Each row of a before or after table is a point. The points were changed in one or more steps. Then noise was added and the rows were shuffled. The steps act on columns, c1 being the first. Write out the steps. A step turns or swaps two columns, mirrors them in a line or flattens them onto one, adds a multiple of one to another, or multiplies or shifts one. Angles are multiples of 10 degrees, from the lower column toward the higher: turns from -170 to 170, lines from 10 to 170 but not 90. Use the fewest steps. Two steps may share a column if one is a turn and the other turns, adds or multiplies; they go together, in the order done. Otherwise the lowest column goes first.
In the rows, zero is written as 128.

Before (13 x 3):
[[157 133 186]
 [170 102  79]
 [148 115 133]
 [130 126 133]
 [170 129 187]
 [140  79 181]
 [172 153 189]
 [ 74 141  99]
 [144 112 104]
 [ 80 106 161]
 [ 74 174 188]
 [118 175 140]
 [131  38 128]]
After (13 x 3):
[[125  69 183]
 [126  92 190]
 [128 114 189]
 [130 171  99]
 [126  75 189]
 [129 152  79]
 [130  72 157]
 [129 135 102]
 [131 109 129]
 [126 121 135]
 [130 163 142]
 [128  40 129]
 [127  25 178]]
Steps: multiply c1 by 0; add -1 times c3 to c2

Before (11 x 6):
[[171 130  99 106 104 111]
 [154 115 147 196 143 117]
 [125 165 167 106 143 104]
 [152 165 143 148 119  87]
 [137 164 142 160 100 153]
 [ 88 142 135 147 125 157]
 [138 109 129 136 109 114]
 [137  97  93 130 143 133]
 [125  91 125 119 120  95]
 [ 86 113 105 106 135 114]
 [122  60 132 145 176 119]]
After (11 x 6):
[[ 86 111 103 106 156 117]
 [ 89 142 133 145  99 151]
 [171 131  96 107  86 104]
 [137 165 143 161  40 143]
 [120  63 133 146 248 134]
 [152 115 146 194 174 122]
 [136 109 130 138  94 109]
 [123 165 165 104 184 109]
 [124  89 125 119 136  93]
 [138  98  95 129 161 137]
 [152 165 139 150 143  83]]
Steps: turn c5 and c6 by 20 degrees; multiply c5 by 2.5

Before (10 x 9):
[[160  94 111 157 133 106 192 118 123]
 [100  70 139 124 103  67 123 101 153]
 [153 115 187 138 124  97 129  78 142]
 [150 216  86 106 194 128 152 129 143]
 [118 143 188 168  95  75 139 126 219]
 [184 164 115 108 209 155 100 167 187]
 [188 180 110  63 182 133 145 195 111]
 [176 128  98 126  98 126 107 130 118]
 [131 167 139 132 179 161  82 189 119]
 [113  94 147 119  77 129 196  73 167]]
After (10 x 9):
[[123 140  84  76 179  73 138 154 208]
 [130 165 173 164 145 159  81 175 127]
 [156  95 129 138 112 100 196 111 147]
 [176 127 102 138  94 127 106 126 123]
 [152 115 113  94 187  98 130  85 140]
 [185 182 180 144 118 135 145 196  63]
 [108  93  74  61 138 128 196  95 139]
 [100  72 100  91 135  66 127 111 138]
 [152 221 198 111  98 128 156 139 114]
 [182 165 214  96 131 156  98 190 145]]
Steps: mirror c3 and c5 in the line at 50 degrees; turn c4 and c9 by 60 degrees; turn c4 and c8 by -30 degrees

Before (13 x 11):
[[153 197 127 169 131 179 146 147  88 148 168]
 [120 108 119 166  82  45  82  81 107 125  97]
 [177 150 106 155 180 123 163 141  66 133 154]
 [ 89 107 117  88  89 126 113 192 116 171 146]
 [193 182 150 114 117 131 159 158  66  96  93]
 [133 111 127 144  89  60 117  94 184  97 102]
 [115  93  61 126  50 105 108  98 144 198 105]
 [ 65  87  69  72  63 105 108  62 142 161 141]
 [165 162 144 151 100 130 194 138  58 162 195]
 [196 173 155 107 116  64  69 118 119 107 117]
 [162 150 151 140 105 113  88 127  82  62 111]
 [ 92 184 149 114 142 151 171 154  76 196 133]
 [155 126 173 130 144 187 161 136  75 187 152]]
After (13 x 11):
[[163 163 144 150 100 132  76 138  58 165 191]
 [ 93 185 150 115 143 153  50 153  78 140 133]
 [121 111 120 166  80  48 147  79 110  98  95]
 [153 198 124 170 131 179 104 146  88 136 166]
 [193 179 152 114 117 132 150 158  66 157  92]
 [155 125 173 133 144 187  62 138  75 133 150]
 [163 150 153 142 107 114 202 124  82 116 111]
 [ 88 106 117  89  93 126  94 188 118 109 146]
 [115  95  62 125  52 106  67  99 145  99 103]
 [176 152 106 151 182 127 110 141  64 153 152]
 [ 64  89  68  70  62 105 103  62 141 106 138]
 [195 173 152 104 118  64 167 120 121  93 117]
 [134 113 127 146  89  60 162  95 184 128 100]]
Steps: turn c7 and c10 by 110 degrees; multiply c10 by 0.7

Before (14 x 14):
[[133 137 103  56 195  63  69 103 115 105 143  99 201  83]
 [ 78  93 126 108 152  71 168 143  83 117 104 183 146  67]
 [169 107 115  91  94 110 156 150 100 164 121 165 174 118]
 [133  99 155 163  98  76 111 154 124 177  74 161 142 158]
 [118 167 138 121  89 106 123 138 137 168  82 184 143 109]
 [139  93 138 165  62 143 130 138  95 195 160 164 201 102]
 [180 152 133 136  91 132 201 154 132 131 177 164 128  79]
 [ 87 141 155  89 124 121 140 226 134 200 116 129 124 120]
 [125 188 163 140 118 127 129 123  85 162 105 129 209 148]
 [ 77 157  78 163  91 145 169 140  77 183  90 128 154 161]
 [117 154 161 130 146 182 181 103 100 192  92 119  95 138]
 [168 127  90  86 104  46 121 165  84 231 136  69 162  83]
 [159 115 169 129  36 104 141  96  86 144 105 143  82 141]
 [ 39 170 107  90  82  51 211 101 171 165 139 130 176 130]]
After (14 x 14):
[[ 79  90 125 188 149 137 137 174  89 125 104 163 143  65]
 [114 156 161  80 147 102  84 172 101 194  90 122  97 134]
 [137  95 134  92  56 151 137 128  94 195 155 158 198 102]
 [ 74 161  79  97  92 153 132 169  77 183  87 128 153 162]
 [136 103 156 155  95 184 162 113 129 179  71 146 144 161]
 [184 153 133 119  95 135 144 203 136 136 180 160 133  76]
 [167 131  91 232 105 135 167 125  86 233 137  80 163  84]
 [120 164 135 150  86 125 133 127 138 169  85 160 136 107]
 [155 118 173 149  35 151  96 136  89 147 111 134  78 146]
 [167 111 116 160  94 100 142 154 103 166 117 152 171 116]
 [124 188 166 124 117 140 122 131  80 163 110 132 209 153]
 [ 41 171 101 219  85 134  84 200 176 169 133 121 175 127]
 [135 137 102 218 190 103 112  65 115 110 145 107 197  78]
 [ 79 145 155 149 124 103 222 154 136 199 118 132 114 124]]
Steps: turn c4 and c6 by 120 degrees; mirror c7 and c8 in the line at 50 degrees; multiply c12 by 0.7

Before (11 x 20):
[[172 115 152 103 173 127  98 196 110 193 119  85 142 132  97 106  96 125
   96  59]
 [ 67 190  85 137 135 186 133 125 168 160 179  87 183 122 158 108 108 125
  103 132]
 [ 57 119 115  94  96 126 123 102 126 110 140  95 100  85  74 148  89  94
  144  70]
 [ 89 154 130 120 187 152 180  82 147 132 154 106  87 180 158 149 184 127
  115  71]
 [ 82 206 114 212 132 146 203 181  80 163 177 153 146 196 153 111  73  94
   35 137]
 [185  78 138  75 121 172 125 137 103 122 182 121 111 159 104 127 111 185
  124 123]
 [152 121 149  91 108 102 174 140 164 117 160  68 136  96 127  93 120 121
  115 100]
 [118 145 106 144 101 114 172 143 128 154 153 170  96 113 175 166 122 116
  155  83]
 [160 131 161 142 156 131 103  54 129 115 121 155 120 141 118 107 229  55
   96 150]
 [ 95 138 171 105 121  67 124 149 152 159 196 114 125 135  94 105 183  95
   86 152]
 [143 139 115 105 142 183 109 117 126 176 172 102  83 163 146 190 117 144
   34 161]]
After (11 x 20):
[[ 55 120 114  90  95 128 123  85 126 110 146 170 105  81 161 151  87  94
  143  69]
 [136 133 112 102 145 185 108 110 126 173 204 140  75 165  88 193 110 146
   27 161]
 [162 136 157 145 159 122 104   7 136 114 115 135 118 138 127 109 223  53
   96 152]
 [ 87 155 128 124 187 148 179  55 147 127 164 159  94 183  46 150 187 125
  116  73]
 [171 118 150 109 170 131  99 239 113 189 114 205 137 130  80 102  90 129
  101  61]
 [119 144 100 151  98 118 167 152 129 159 166  48  96 114 152 166 123 111
  158  83]
 [151 118 143  94 104 101 174 146 163 110 181 158 137  92  92  92 122 124
  115 101]
 [ 64 194  81 132 137 192 132 123 168 160 212 135 182 127  72 109 108 129
  102 133]
 [ 79 210 118 210 134 144 201 212  79 162 201  99 146 189 129 110  74  89
   32 138]
 [ 97 133 170 112 119  67 119 164 155 158 244 158 127 137 148 101 187 100
   84 153]
 [190  79 141  73 117 175 127 140 109 126 217 144 117 159 139 130 108 186
  125 123]]
Steps: add -1 times c5 to c12; turn c12 and c15 by 130 degrees; multiply c8 by 1.6; multiply c11 by 1.6

Before (12 x 24):
[[185 106 114 107 154 126 193 165 142 166 156 125 129 101 191  54 157 165
  150 123 102 143 180 103]
 [188 133 154 160 136 147  69 124 169  75 138  98  95 110 176 165 114 114
  143 178  89 162 187 144]
 [174 167 156 194 150 153 153  82 147 112 161 116 156 162 110 154  85 163
  125 174 118 120 165  89]
 [169 108  44 109 122 155 112 150  97 119 182 130 142 141 113  93   7 124
   97 212 135 117  89 102]
 [111 123  40 149 167 146 118 102 126  95 172 110 105 103 124 126  83 135
  147 151 132 142 120  88]
 [169 133 134 150 147 138 120 136  86 140 155  17 161 119 222 101  81 170
  148 144 110 113 135  93]
 [168  92  82 116 136 110 147  83 156 124 213 163 112 165 171 141  99 123
  158 137 146  91  83  57]
 [117 123 165 127 127  76 138 106 129 164 146  76 169 103 124 102  97 128
  173 140 140 118 127  80]
 [154 157 126 181 142 166  79  92 154 189 161 102 128 127 155  80 120 166
  186 110 104 112  95 146]
 [199 133 138 149 137 149 134 118 142  76 154 143 148 159 139 133 199 151
  125 122 133 122 144  95]
 [186 133 136 158 132 126 126 128 157 124  70 105 177 108 158  55 155 164
  154 163 126 142 191 114]
 [127  60 149 127 146 125 101  81 135 111 140 127 140 154 118  95 150 166
  154 151 174 122 117  99]]
After (12 x 24):
[[172 169 155 193 135 140  97  83 151 132 143 116 155  82 138 153  86 159
  123  94 116 158 142  92]
 [107 124 160 126 123  55 117 111 130  92 150  76 170 156 131 100  95 134
  171 124 140 142 132  79]
 [189 134 136 155 154 103 143 123 161 148  89 106 176 167 101  54 152 163
  154  91 125 135 147 115]
 [166  92  84 114 161 115 122  85 154 101 182 162 116  51  87 139  96 121
  155 139 150 168 110  60]
 [185 105 111 105 202 127  88 168 139  80 155 128 131 144  47  56 155 166
  151 121 100 111 154 103]
 [152 155 127 181 160 167 183  88 152  60 135  98 127 126 119  84 124 164
  183 154 101 134 119 147]
 [191 132 161 160 168 161 203 120 172 177 161  98  99 132 104 161 113 117
  148  61  88 123 153 147]
 [200 134 138 150 147 137 131 119 141 170 146 143 145  79 115 133 197 153
  131 138 134 126 129  99]
 [169 112  42 107 108 149 137 153  99 114 174 126 145  88 147  93   8 125
   95  61 133 174 113 103]
 [114 128  38 146 166 163 136 101 126 135 184 113 101 122 138 119  81 138
  140 100 139 127 129  89]
 [125  61 148 127 138 111 151  81 135 139 132 123 140  95 149  91 146 166
  153 109 169 143 118 101]
 [172 134 139 152 210 120 166 136  90 107 149  18 163 123  44 102  80 167
  150 120 111 145 132  94]]
Steps: add 0.7 times c15 to c5; turn c7 and c15 by -160 degrees; add -0.5 times c13 to c6; turn c10 and c11 by 160 degrees; turn c11 and c14 by 150 degrees; turn c20 and c22 by 150 degrees; multiply c23 by 0.4

Before (13 x 48):
[[111 150 149 122 165 148 130 117 159 116 100  92 149 124  76 153  93  91
   87  94  89 125  64 119  85 127 121 126 105 113 142 182 118  57 128 158
  107 162 129 113 106 131 136 155 174 138 167 130]
 [125 190 104 135 208 116  65 125 122 116  93 123 165 112 130 143 127  85
  117 121 119 160 125  77 127 144 130 131 104 119 119 142 140  43 106 148
   95 154 118 171 105 151 120 112 141 136 170 153]
 [111 128  99 119 207 156 116 144 150  71  89 173 149  96 110 143 118  56
   67 144 108 106  58 106 117 162  68 134 106 107 144 132 152  58 138 159
  103 175  94 154 102 154 169 119 150 132 145 164]
 [138 150  83 120 165 217 121 133  72 166 128 154  94 208 146 100 113 149
  140 118 104 147 146 154 129 134  92 106 104  91 113 142 110 159 168 122
  152 212 203 128 142 126  76 146  99 148 120  95]
 [135 156  99 127 110 152 102 126  89 159 128 199  95 161 179  68 102 162
  147 105 134 103 152  90 140 135 112 170 151  78  99 177 137 176 156 152
  162 157 177 155  86 146  92 154  38 110  63  76]
 [129 115 113 137 166 141  96 115 136 103  98 116 169  95 121 151  71 128
   75 135 108 146 107 106 153 164 100 158 100 103 111 166 101  97 137 154
  103 167 103 146 118 114 127 101 177 163 111 159]
 [160 169 165 113 123 192 115 125  95  98 114 105 157  90 119  44 175  96
  123 146  62 154 168  97 145 125 114  99 135  83 141 117 124 120 141  83
  152 101 111  94 102 183 150 131   7 133  84 100]
 [169 157 173 174 119 178 155 109 109 117 103 128 128  29 113  70 178  85
  150 162 105 134 179 137 167 136 127 130 161  76 143  81 119 124 161  92
  159 137 186  87  72 157 111 154  49  85  81 177]
 [102 142 123 120 136 188 106 134  55 183  88 184  85 155 143  85  82 150
  152  81 110 140 139 173 159 148 148 171 149  90  91 149 138 181 183 125
  138 187 136 164 109 129 138 152  77 143 137 103]
 [111 123 144  92 173 116  74 109 126 105 112 120 161 131  91 199  96  90
  102 131 139 102 125  84 153 183 108 109 145 128 141 134 134  97 158 113
  102 175 129 160 103 148 130 127 147 123 159 142]
 [ 70 171 137 152 177 112  97 126 142 108  89 117 145 105  84 177 112  77
   79 159 120 147 119  96 144 185  90 163 105 149 108 116 166 108 178 165
  107 135 104 150 135 131 134 156 192 111 139 116]
 [214 152 186 174 123 203 139 152  70 147 105 159 194  59  95  83 140  57
  149 178  78 178 169 146 109  88 121  86 173  48 132 106 124 146 157 116
  150 171 169  55  68 149 125 143  17 104  50 108]
 [130 162  95 146  68 217 106 150  92 210 149 172  87 196 160  89  91 136
  184 103 137 112 197 101 155 142 121 127 136  71 101 145 143 173 153 137
  160 169 136 160 127 132 128 131  93 114  96 131]]
After (13 x 48):
[[111 131  97 138 207 158 118 144 124  77  89 172 146  96 135 142 120  57
   69 145 108 105  55 103 117 163  67 134 108 110 146 131 151  58 139  87
  155 174  95 156 104 154 166 119 153 134 145 163]
 [138 150  84 144 164 218 120 135 176 166 131 154  94 208 119 100 117 147
  141 117 103 149 145 154 126 136  93 110 105  89 112 141 108 161 169 160
   99 217 206 128 140 126  75 144 101 144 120  95]
 [134 161  97 167  69 215 105 151 164 209 149 172  85 193 109  89 123 138
  184 103 136 110 200 102 156 138 122 128 134  73 101 144 142 173 153 140
   89 170 134 161 129 130 131 130  93 114  98 130]
 [101 144 123 171 136 188 104 137 190 183  90 185  84 158 121  85 106 150
  150  78 110 141 142 177 160 147 147 170 153  94  89 144 138 179 183 168
  112 188 136 166 110 128 140 152  76 141 136 102]
 [168 158 172  84 120 174 153 108 126 117 101 129 127  32 152  71 160  85
  150 162 109 134 177 137 166 136 128 131 161  80 145  77 117 121 161 168
  104 137 188  90  73 157 111 157  54  83  81 176]
 [124 190 102 128 207 116  63 127 145 118  92 124 164 112 113 144 131  82
  118 122 116 160 125  76 129 145 131 130 100 121 117 142 137  43 108 115
  160 153 121 172 105 150 119 113 139 138 169 149]
 [135 158 101 148 113 155 102 128 174 159 125 200  96 162  90  68 119 161
  147 107 135 104 149  90 140 134 113 174 150  78  98 173 137 173 154 127
   80 154 179 156  89 146  91 154  39 111  64  76]
 [ 68 171 139 149 180 111  96 124 137 110  91 118 146 104 163 176 134  77
   80 160 123 148 119  95 143 184  93 161 106 151 104 117 166 111 176  90
  160 137 105 148 137 133 132 155 193 111 139 114]
 [112 118 143 151 174 118  72 110 123 106 109 121 161 129 155 199 102  87
  103 129 141 108 124  85 155 186 107 109 144 126 141 130 133  97 155 143
  167 176 127 160 105 147 132 127 148 122 159 141]
 [213 150 186 122 121 200 138 152 174 146 104 160 193  62 167  85 148  56
  147 180  79 177 168 145 110  88 122  85 174  45 132 106 125 145 158 167
  120 172 167  52  67 149 122 144  16 104  51 107]
 [111 148 145 160 163 148 130 117 114 113 101  92 145 122 167 152 115  89
   86 102  91 124  62 118  82 128 122 126 105 112 141 182 120  55 129  87
  168 163 130 114 107 131 134 156 175 138 169 130]
 [131 117 114 180 168 138  96 115 136 102 100 118 170  93 126 152 116 126
   75 135 106 147 107 105 151 164  99 157 102 107 111 166 101  92 135 100
  155 162 105 148 120 113 127  99 176 163 112 157]
 [161 167 164  84 122 190 117 125 134  98 114 103 158  91 144  42 135  97
  125 147  61 157 169  97 145 125 115  98 136  87 142 118 122 122 139 184
  111 104 112  92 105 186 151 128   6 132  86  97]]
Steps: multiply c4 by 0.4; turn c4 and c17 by 70 degrees; turn c9 and c36 by -150 degrees; turn c15 and c37 by -160 degrees
